Each row of a before or after table is a point. One or more steps were done to the points. Then noise was added and the rows were shuffled. The steps act on columns, c1 being the first. Write out the steps. A step turns or swaps two columns, mirrors them in a line or flattens them onto one, adds a multiple of one to another, or multiplies or shifts one. Angles are multiples of 10 degrees, from the lower column toward the higher: turns from -170 to 170, lines from 10 to 170 but not 90. Use the fewest steps. Two steps may share a column if one is a turn and the other turns, adds or multiplies; they go together, in the order done. Otherwise the lowest column goes first.

Before (12 x 3):
[[  8  -7 -24]
 [ 11  71  24]
 [-24  -9  61]
 [-12  -9 -14]
 [ 28 -23   1]
 [-32  38 -33]
 [ 38  -5  21]
 [  1  10  -9]
 [-56  11  16]
 [ 14 -10  31]
 [-77 -35 -17]
 [-14  21   1]]
After (12 x 3):
[[  8 116 -35]
 [-29 -55 -84]
 [-17  61 -93]
 [ -3  -6 -83]
 [ -6  24 -72]
 [ 23  -5 -36]
 [ -2  40 -55]
 [ 12 -41 -50]
 [-15  16 -43]
 [ -5 -13 -73]
 [-12 -19   0]
 [  7 -15 -34]]
Steps: multiply c1 by 0.4; multiply c2 by 1.6; shift c3 by -60

Before (12 x 9):
[[-57  47  22 -19 -46 -50 -26 -15  15]
 [-19 -10 -48  57 -13  34  -3 -27 -46]
 [-57   9 -38  -2   3 -37 -15  15 -22]
 [ 17 -29  31  25  11 -11 -40 -17   4]
 [ 20   7 -35  -8 -55  10   1  -1 -17]
 [-13  -6  27  11 -44  -6 -12 -16  41]
 [  2  10  -4  65  -3   5  28  36  12]
 [  2  42 -34   7  23   9  16 -40  -1]
 [-13  23  32  35  -5 -29 -15  31  -8]
 [  8 -31   9 -22 -45  32  16 -14 -18]
 [ 16 -45  21  40  -8 -48  18  20 -30]
 [-31  14  22  48 -12 -48 -43   8  15]]
After (12 x 9):
[[-11   0 -27  64  -4   2  28 -24 -23]
 [-46  -4  72   6  23 -16  13 -28 -11]
 [ -8 -20 -34 -10 -57 -20  -6  36   3]
 [ -8  29 -37  52 -16  52 -33  23  29]
 [-23  12 -45  36  -1  21  -9   8  31]
 [-21  53  18  -3   2  12   1 -42  46]
 [  4  22 -42  15 -41  36 -10  81 -25]
 [ 44 -13 -32  40 -10   8  33  13  50]
 [ 32 -17   2  25  13  25 -35  23  12]
 [  7  23  38  58 -11 -53 -12  -6  19]
 [-55  45 -52 -21 -47  51  -3  82  26]
 [ 29  -5 -43 -22 -45 -39   1  69  -8]]
Steps: mirror c1 and c2 in the line at 140 degrees; add -1.5 times c5 to c3; turn c3 and c8 by 130 degrees; turn c6 and c7 by -20 degrees; turn c6 and c9 by -140 degrees

Before (13 x 14):
[[ 27  31 -20  -8 -40 -41 -17 -25 -61   7  -2 -27 -23  26]
 [ -4 -25  11 -41 -53 -15 -18 -36   2 -18  40  15  17 -10]
 [-15  63  -7 -33 -21  35 -71  53  74 -29  -9  33  60  35]
 [ 27  15 -12  -9   3 -36  14  34 -52  16  16  40 -32  27]
 [ 33  15 -20  48 -25 -23  33   8 -61 -18 -40  -4 -26 -28]
 [ 12   6  13  35 -10  -9  -6 -41 -24 -32  29  -7 -64  14]
 [ 14  60 -41  20 -45 -19  11 -36 -45 -12   4  28 -18 -10]
 [ 27 -48  -6 -64  52   2 -25 -42  15  -8  30   5  -9  -8]
 [-39 -11   9 -35  49 -20 -65  -9 -21  30  15   7  11 -27]
 [-45  -8 -23  28 -22  24  15 -27 -26  10 -42  15 -34   7]
 [  5 -34 -40 -25  16 -10 -32   1  -6  12  58 -12   7 -11]
 [ -3 -14 -26 -50  51 -76  -5   7   9   7  30 -20 -13 -16]
 [ 23  10  17  43  13 -12  25 -40 -16  19  14  -1 -12  30]]
After (13 x 14):
[[ 22  30  29  -9 -41 -51 -21  31  30  -5  -3 -61 -23 -13]
 [ 33  -8  24  17 -23   5 -26 -41  29  26 -42  -6 -34   3]
 [ 21  -9 -24 -31  46 -12 -48 -35  20 -20  16  -8  10  18]
 [ -6 -33  26 -20  13  -9  26   3  -7 -18  57 -12   9  31]
 [-53  63  26 -13 -22  65 -78 -21 -35 -35 -11  73  58 -27]
 [ 38   9  -1  20  13 -18  38  30  11  39  14 -11 -13 -35]
 [-40  15  23 -10   7 -54  28  21  61  -2  20  -5 -32 -19]
 [-13  16   6  33 -22 -35  -9  29  42  31 -40 -41 -27  36]
 [ 39 -22 -15 -19 -52  -7  23   5   7 -36  37  12  18   4]
 [ 35  57  28  17 -47 -25  16  26  57  12   3  -5 -20  31]
 [ 40 -44  -1 -35  56  -4   5  34  -9 -50  29  12 -11   9]
 [ 38   6  -6  31 -10 -40  26  16  12  21  31 -15 -64 -19]
 [ -5 -16  16 -36  49 -80  24  -4 -18 -35  28  -7 -11  25]]
Steps: turn c1 and c8 by 100 degrees; turn c3 and c14 by -150 degrees; multiply c10 by 0.4; turn c4 and c10 by 50 degrees; add 0.5 times c13 to c6; add 1 times c11 to c7; mirror c9 and c12 in the line at 70 degrees

Before (8 x 24):
[[  0 -12 -20 -60   8 -39  44  29 -22  20   1 -41  27 -18 -14 -37 -73  47
  -19  19 -54  10   7  -1]
 [-26  11 -19  54  23  31  20  35  37  22   3  -7 -20 -63 -40  35 -43 -50
  -11  22  28  23 -45 -40]
 [ -4  -5   2 -44  29  -7 -40   0  10 -11 -70 -38  38  12   1 -24   0 -23
    9 -43 -17  33 -11 -21]
 [-26  13  11 -13  -4 -41   0  21  15  12 -13 -21 -40 -25 -16 -14 -17 -38
    2 -94  50 -31  15  52]
 [ 55  54 -27  47   8 -45  -1   1  15  13  45  51  27  12  32  -2  34 -67
   -4 -19   4   2 -41 -16]
 [-10 -20  37   0 -24 -24  21  40 -35   0  32 -21  -9  17   9 -14 -17  -1
   84  -5  -2  20 -23  17]
 [-15  42 -63 -10  27 -18  53  13   5  24 -44 -28  11 -20   2 -14  11   8
  -41  15 -27 -26  11  38]
 [  5  53  28  22  15   6 -33  40  -4 -22 -19   0   7 -41  10  32 -28 -13
  -17 -15 -41  27  -1 -56]]
After (8 x 24):
[[-27  17  14  14 -13  38   4  25  16  15 -14  30 -42  23   9 -21 -18 -39
    4  94  53 -34  22  53]
 [-16  39 -68   6 -34   9  53  12   3  22 -41  18   6  -1   9  17  13   5
   54 -13 -27 -23  19  39]
 [-11 -22  36  -7  29  66  22  38 -37   1  35   8 -13  -3   0  11 -19   2
  -60   6  -2  19 -17  20]
 [ 53  49 -33 -38   5 -30  -4   0  15  15  46  61  23 -10 -48  18  30 -71
  -21  16   3   2 -29 -21]
 [ -7  -4   2   4 -27  35 -36  -3  11 -13 -70  -8  13 -25  45  41   4 -31
    8  39 -13  35  -2 -14]
 [  4  49  34 -16 -39  -6 -29  41  -4 -30 -16  -9  26  29 -21 -19 -23 -11
   18  17 -36  27   6 -54]
 [ -1 -13 -22  23 -16  35  46  26 -20  21  -3  24  -3  17  60  40 -68  44
   36 -23 -54  11  14  -2]
 [-19  15 -21  30 -57  -9  15  34  39  20  10 -28   7  39 -61 -37 -41 -41
   14 -20  25  20 -39 -41]]
Steps: mirror c4 and c15 in the line at 130 degrees; turn c5 and c14 by -150 degrees; turn c12 and c19 by -150 degrees; turn c6 and c12 by -110 degrees; mirror c13 and c16 in the line at 20 degrees; multiply c20 by -1; shift c23 by 10

Before (10 x 64):
[[ -15  -32   65    4    9   34  -54  -14  -22   -5   25    0   -8  -29
    -1   -7   -1   80  -12   62   24  -39    1   56  -43  -17   12  -27
    -6    8  -36   44    9  -14 -111  -38   -3   43   47  -56   11  -50
    22   -2   -7    8   17  -32   -6   -4  -60    2   26  -54  -44   11
    72   34   -1  -14   11  -47  -24  -50]
 [  46  -16  -31  -14  -66   -3  -16  -23   -4    9   -5  -35   10  -24
    19  -48   -6   25  -23   22  -21  -11    0   18    4    1   -9  -62
   -22   32    3  -32   -9    0    0  -33   -3  -18   40   -9   -8   20
    16    4    3    2    6  -21    5  -15   14   18  -18   38  -47    0
     3  -40    3   -7   17  -42  -14   -5]
 [  25  -54    2   11   60    3   -1    2   34  -30  -12   16   25  -16
    24   26    8   46   -8  -30    3   -3  -29  -25   17   -2  -51  -54
    29  -14   74   -3   25  -28    6    3  -20  -37    6  -15   -6   10
   -19   18   23  -18  -32   -4  -71   42   31  -11   84  -68  -12    8
    57    6   -6    2   28  -41  -28  -42]
 [ -50  -34  -12  -13  -12   54  -54   62   -4    7   19  -45  -40   17
    25   -6  -18   28   -7  -24    1   15  -22   13   -6   -3  -30  -48
    30   72  -20  -18   38    6  -41   39    0  -18  -18   24   15   29
    15   30  -50  -20  -17   20    4  -21  -12   19  -15  -60   95  -13
   -10    7   24   -2   22  -11  -16   39]
 [ -38  -22   27   -3  -15    5  -22   36  -15  -12   -8   -7  -12   22
   -21  -42   36   21  -28  -10   47    5  -38   46  -67   -3  -22   37
   -36    6   16    3  -45   28  -13  -42    7    2   53   22    9   42
    27  -15   25  -15   -2  -29   55  -29  -13  -22  -50   24  -42   15
    41  -13  -12   14   10   -4   12   27]
 [ -14  -17  -33   12    4    4   18  -11   48  -12  -23  -43   17  -60
    25   51  -47   33   -1  -22   35   -9  -20   40  -33    7   10  -60
   -13   53    2   28   -1   -8   14  -18   19   23   -3   -8  -43  -25
    41  -10   31   11   -3  -25   10   40  -13  -38  -10  -15   -2  -24
    37   53   29   11    0   34   42   15]
 [ -27  -85   39   -9  -35   22   -5    9  -42  -32  -38   34   34   15
    -5   -8   50   36   -6  -32  -21    6  -13    0  -15  -22  -30   12
    15  -28   10   23   11   64  -30    9    2   -2  -56   26  -22  -35
     8   20  -21   -4   -6  -38   19   72   -9   40   25  -21   -2  -10
    12    9   -2   18   11   -4   19    3]
 [  27  -46    0   -1  -20   12  -28   23   16  -35   61   35   42   11
    19  -10  -22  -15  -11   11   25   43   15   12   29    9  -47    1
   -53  -37  -19   36   25   -4  -22  -10    2  -62  -69  -20   16  -24
   -20   41  -16   -1   40   10  -33   24   -5  -18   23   31    2   27
    11  -14   -6  -28   46   47   13  -13]
 [ -24  -42   44  -43  -24   -5   -3   32   31   23  -48    3   88  -35
    20  -50  -28  -44   31  -25  -33  -20  -17   43  -33  -22   34  -43
   -38    5   45   23   29   -4  -23    1   -8   32    1    0   44    6
   -40   26  -25   41   -6  -15   30   28   -8    9    3  -10   25   19
    -3  -35   51  -14  -32   10    3  -46]
 [  -4  -48  -11   29    9  -16   18   53  -41    1   -1   -8  -24  -75
   -18  -17    1   24   11    2  -58   52  -19   28  -10   26    2  -29
   -39   -4  -15   36    0  -31  -31   -1  -15    4  -17  -60  -40    1
    -4   80    3   54   -2   22    8  -29   73    3   -2  -20  -14   17
   -10  -45   37    6   30   -1   32  -41]]
After (10 x 64):
[[ -28  -45   40  -36  -29   -6    6   32   37   26  -47   -9   34  -35
    23  -53   39  -45   28  -24  -33  -19  -17   36  -31    3   36   81
   -43    2  -48   29   27   -3  -24   -2   -8   35    3   13   43    8
   -43   26  -26   43  -25  -14   27   25  -11   11    1    3   29   13
    -9  -36   54  -13  -27   13    6  -42]
 [ -35  -26   27    7  -10   11  -21   39  -18   -6   -3   29  -63   23
   -24  -48  -59   25  -29   -6   51    6  -35   39  -67    1  -24  -70
   -34    9   -5    0  -44   37  -11  -38    3    0   48   22   12   47
    31  -19   23  -14  -17  -31   55  -29  -20  -22  -51    0  -44   14
    39  -11  -10   16   16   -5   16   26]
 [ -13  -35   66    4   11   30  -55  -16  -17    0   24  -51  -54  -31
    -4   -8  -11   80  -10   69   26  -37    2   32  -45    3   16   28
    -9    5   12   49    7  -11 -111  -37   -2   43   44  -55   15  -52
    18   -4   -7   15  -22  -24  -11   -2  -56   -3   29   13  -46   12
    75   30   -2  -10   13  -44  -26  -51]
 [ -11  -20  -31   10    6    4   25  -10   44  -14  -24  -14  -32  -58
    25   44   72   33   -5  -23   33   -8  -16   34  -36   -3   15  112
   -15   56   -5   26   -2  -11   11  -21   21   26   -2   -5  -40  -22
    38   -3   30   12  -17  -26   12   36  -15  -35  -10   48    2  -23
    35   56   32    9    3   38   44   15]
 [  23  -47    1   -3  -18    9  -17   22   13  -35   64   30  -14    9
    13  -18   43  -24  -16   12   27   45   18   -3   33    3  -47   35
   -56  -40    7   38   20   -1  -20  -11    5  -61  -75  -28    9  -28
   -20   41  -17    3    5    8  -33   23    1  -17   33  -37    3   25
     9   -8   -5  -31   47   47   13  -12]
 [ -25  -87   45   -4  -34   25   -4   13  -44  -33  -41  -30  -24   13
     1   -9 -103   36   -8  -30  -24    1  -11    2  -18   -4  -37  -68
    16  -27    1   25   16   62  -28    6   -1   -8  -55   30  -19  -34
     6   19  -19   -3   -3  -33   20   73   -8   32   23  -31    2  -12
    11    4    1   19    9    1   24    1]
 [  -1  -46  -10   32   17  -19   20   48  -44    6    2  -18  -69  -76
   -13  -13  -16   18   10    5  -57   50  -16   19  -15    0    0   28
   -36   -3   -3   43    0  -34  -24   -1  -11    6  -13  -63  -42    0
     1   77    3   54  -10   23   13  -22   72    6    2   10  -17   28
    -8  -51   35    7   32    2   28  -43]
 [  21  -56    6   10   65    1   -4   -2   35  -31  -13  -73  -30   -9
    24   27  -46   41  -14  -31    3   -5  -32  -11   12   -3  -59   38
    29  -17  -76   -2   20  -31    7    1  -14  -42   14    9   -7    8
   -18   18   21  -14    2   -9  -66   41   30   -6   83   -7  -10    7
    53    5   -2    0   27  -49  -30  -37]
 [ -51  -35  -10  -11  -20   56  -55   68   -4    1   19  -50  -92   15
    26   -1   22   34   -4  -26    0   14  -21   17   -1    2  -32   64
    31   74   31  -18   43    7  -43   36    4  -13  -16   17   16   30
    16   33  -48  -24  -11   21    0  -23  -15   17  -16   56   99  -10
   -11    8   26    1   25  -13  -12   43]
 [  45  -22  -33  -11  -61  -11  -20  -24   -1   10   -4   49  -42  -22
    14  -49  -18   21  -16   30  -21   -5   10   11    5    2   -3   62
   -23   33   -5  -32  -11   -1    0  -35    0  -18   38   -6   -8   16
    24    3    6    3  -10  -23    7  -18   17   12  -20   24  -45    2
     7  -44   10   -8   15  -43  -16   -7]]
Steps: turn c12 and c54 by -100 degrees; shift c13 by -50; multiply c17 by 2.5; turn c17 and c28 by -150 degrees; flatten c24 and c47 onto the line at 150 degrees; multiply c26 by 0; mirror c31 and c40 in the line at 80 degrees

Before (10 x 64):
[[ 12  35 -43  11 -20 -64 -36  41  65  16   1  10 -10  13  42 -14  28  -9
   20   8 -27 -15 -35 -78   3 -29   2  57  31  29  -4   9   2  -2 -18   6
   -1 -32  31  46  23 -30  23 -33  11 -83 -29   7  -1 -42  -4   3 -11 -47
   12 -19  -6  23   9  43 -50  15   1  24]
 [ 11  24  71 -10  -3 -11 -23 -11  -4 -20 -20  25  43 -10  15  29  14  48
  -80  40  -7  29  62  12 -45 -11  -8 -34 -13  20  17  10 -45   0 -12   2
   56 -21 -14  -1  12 -21 -39  -7 -59 -27   2  16  28  30  36 -14 -70  30
  -98 -48  41 -12  -4 -37  -3  13   7   9]
 [-24 -18   4   3   4  32  30  14  27 -28  -8 -13  11 -89   9  34 -45  12
   10 -14 -10 -35  86 -10 -55  -4   9  53   9  26  -6 -27   2 -36  15 -26
  -30  -6  26  -5 -18 -22 -57  46  41  23 -12   8 -25 -10  -2 -25 -25 -26
    9 -26   6  -1  33  18  11  32   1 -33]
 [-31  -8   0   3  -1  13 -28   5   0 -24  19  -1   7 -12  27 -13  22 -14
    5   3  40  -1  13 -17   8 -61  43   0  10  29 -21 -42  27  30  80 -90
  -25 -35 -52 -35  25 -29 -29  -3 -24 -47 -44 -18 -42  39   2  -1 -16 -10
   38  15  41 -11  20  -9  40  23 -30  51]
 [-28   7  14   0  21  21 -14 -12 -35  15  -2   5   8  30  50 -14   4  25
   37 -15  10 -33  37 -19 -46   6   2  39 -62   6   5  20  24 -36  28  14
  -45 -75  18  26  30  -1 -12   3 -38  -8  31 -47   1  10  16   1 -19 -21
  -23 -46 -34  24 -42 -20  11 -76  -8  -1]
 [-52  23  33 -45  -3   4 -11  10   4  12 -31  53  32  -1 -12  21 -21  28
   11 -40 -31 -21 -15 -36  -3 -17 -21   4 -18  58 -17  10  57 -72   3   9
  -65 -36 -27  -3 -10  26  30  13  40 -57  21 -46 -19 -34 -12   2  -3  26
   -9 -33 -59  11   9 -16 -27  15 -21  13]
 [-15  -6 -53 -14 -39 -28 -18  17  37  -1 -10 -15 -32   9   3  31   2 -17
    2  40 -22  -4  -1  -2 -26  51   1  -3  53  18  59 -23 -27 -52  19 -36
  -25 -50  52  25 -45  22  -6  19  25  36 -28 -24 -22  26 -15  44   8  25
  -24  -4  13  15   8  23 -27 -34   4 -36]
 [ -1  22  33  18   2  -1   9  35  25 -18   9 -23  33  26  50   5   3   6
  -54  -5  62 -26 -12 -54  27  34 -17 -22 -22  20  13  -4  48  20  -7   2
  -64 -12 -23 -22 -27  25   8 -18  -8 -14   3 -17  19 -16   6  30  46  45
  -32  -9   1  10  35 -31  47  23  22 -34]
 [-43 -55 -33 -33  47  -3 -32  17  74   9   2  43 -52  30 -41 -39   1 -37
   32 -38 -36  21  11  39 -11  30  63  -6  -1 102  -4  24  17 -49 -39   4
   -5  36  37 -35  42   7  37 -42  61  26  36  13   0  -6  16  12 -21   0
  -19  60 -39 -16 -30 -27 -14   3   4   7]
 [ 22 -52  27  24 -41  18 -33  24  42  34  10   2  -3  19 -23 -19  29 -45
   -7  28 -12  29 -41   7  30   7 -33  74 -46 -39 -15 -22  -5 -30   9  -6
  -26 -16 -14 -40  38  11 -34   0 -56  -6 -33 -24 -17 -11 -22 -11  -5  -5
  -31  -6 -15   9  43  13 -20 -40  32  -6]]
After (10 x 64):
[[ -1  21  33  18  33  -1   8  36  24 -17  10 -22  34  29  48   5   4   6
  -55  -4  63 -26 -11 -56  26  34 -17  19 -21  19  11  -4  47  22  -6 -11
  -65 -10 -23 -24 -26  63   8 -18  -8 -13   3 -18  20 -17   6  32  47  45
  -33  -8   2   6  35 -32  46  22  21 -34]
 [ 10  23  72 -10 -28 -10 -23 -10  -4 -24 -17  27  43  -9  12  29  15  49
  -81  39  -6  28  62  14 -44 -10 -10  30 -15  17  17  12 -45   1 -12 -18
   56 -22 -14   1  10 -55 -39  -7 -58 -25   2  15  28  30  35 -14 -70  30
  -96 -47  41 -16  -4 -37  -6  13   7   8]
 [-29   7  14   2  15  23 -15 -11 -35  12  -4   3   9  30  51 -12   3  26
   37 -16  10 -32  37 -21 -45   6   2 -37 -62   9   5  27  26 -36  27  15
  -45 -74  17  25  31  69 -11   2 -38  -7  32 -46   0  10  16   2 -18 -21
  -25 -46 -32  22 -43 -19  10 -76  -8  -1]
 [-16  -5 -51 -15  40 -28 -18  18  34  -3  -9 -15 -33   8   3  32   1 -17
    1  40 -24  -3  -1  -2 -25  51   2  11  54  19  59 -30 -27 -50  20  11
  -25 -50  50  28 -44  -7  -4  18  24  36 -27 -23 -23  27 -14  46   7  26
  -25  -5  14  13   7  23 -27 -36   4 -38]
 [-53  23  33 -43  38   5 -10  10   3   5 -32  52  33  -2 -12  22 -22  29
   11 -39 -31 -19 -15 -37  -2 -16 -20  -5 -18  59 -18  13  56 -72   4   0
  -65 -35 -25  -2 -11  60  31  12  41 -57  20 -46 -20 -34 -12   1  -3  25
   -9 -32 -58   0   8 -16 -27  14 -19  13]
 [ 10  34 -43  11  31 -64 -37  42  65  16  -2  10 -11  13  43 -14  29  -8
   20   9 -27 -15 -36 -78   3 -29   2 -52  31  34  -6  11   3  -1 -18  26
   -1 -33  31  45  24  19  22 -34  11 -82 -30   6  -1 -42  -4   4 -12 -46
   11 -18  -6  17   9  44 -50  17   1  24]
 [-41 -58 -32 -35 -40  -2 -32  17  74  10   0  43 -52  30 -43 -37   3 -37
   32 -39 -36  20  11  40 -13  29  63   3  -2  99  -4  32  17 -48 -37  -4
   -5  37  38 -35  43  24  38 -43  61  24  36  15   0  -4  15  12 -23   0
  -19  58 -38 -35 -30 -27 -16   4   4   5]
 [-32  -7   2   2  35  15 -28   6   0 -19  24  -1   8 -13  27 -14  21 -14
    5   3  41   0  12 -17   8 -61  44  19   9  26 -20 -53  27  28  81  32
  -25 -36 -52 -36  26  58 -29  -2 -22 -47 -44 -19 -41  40   2   0 -16 -12
   37  17  42 -17  19  -8  41  23 -29  53]
 [-26 -18   5   5  29  32  29  15  27 -29  -2 -13  10 -90   8  35 -44  12
   11 -14 -10 -37  85 -11 -55  -3   9 -41   8  25  -6 -36   2 -36  14  38
  -31  -6  27  -6 -16  58 -56  46  44  23 -14   6 -27 -11  -1 -25 -25 -26
    7 -26   6  -6  33  19  11  32   3 -32]
 [ 22 -52  27  24  50  17 -32  23  41  36   4   2  -2  19 -23 -21  29 -44
   -7  30 -13  29 -41   8  30   6 -31 -62 -46 -38 -15 -27  -4 -29  11  40
  -25 -17 -15 -39  40   3 -35   0 -56  -6 -33 -24 -18 -10 -21 -13  -4  -5
  -31  -6 -15  15  43  11 -20 -40  32  -9]]
Steps: add 1.5 times c37 to c42; turn c5 and c42 by 150 degrees; turn c10 and c11 by -10 degrees; multiply c36 by 0.4; turn c28 and c36 by 150 degrees; turn c30 and c58 by -10 degrees; multiply c32 by 1.3
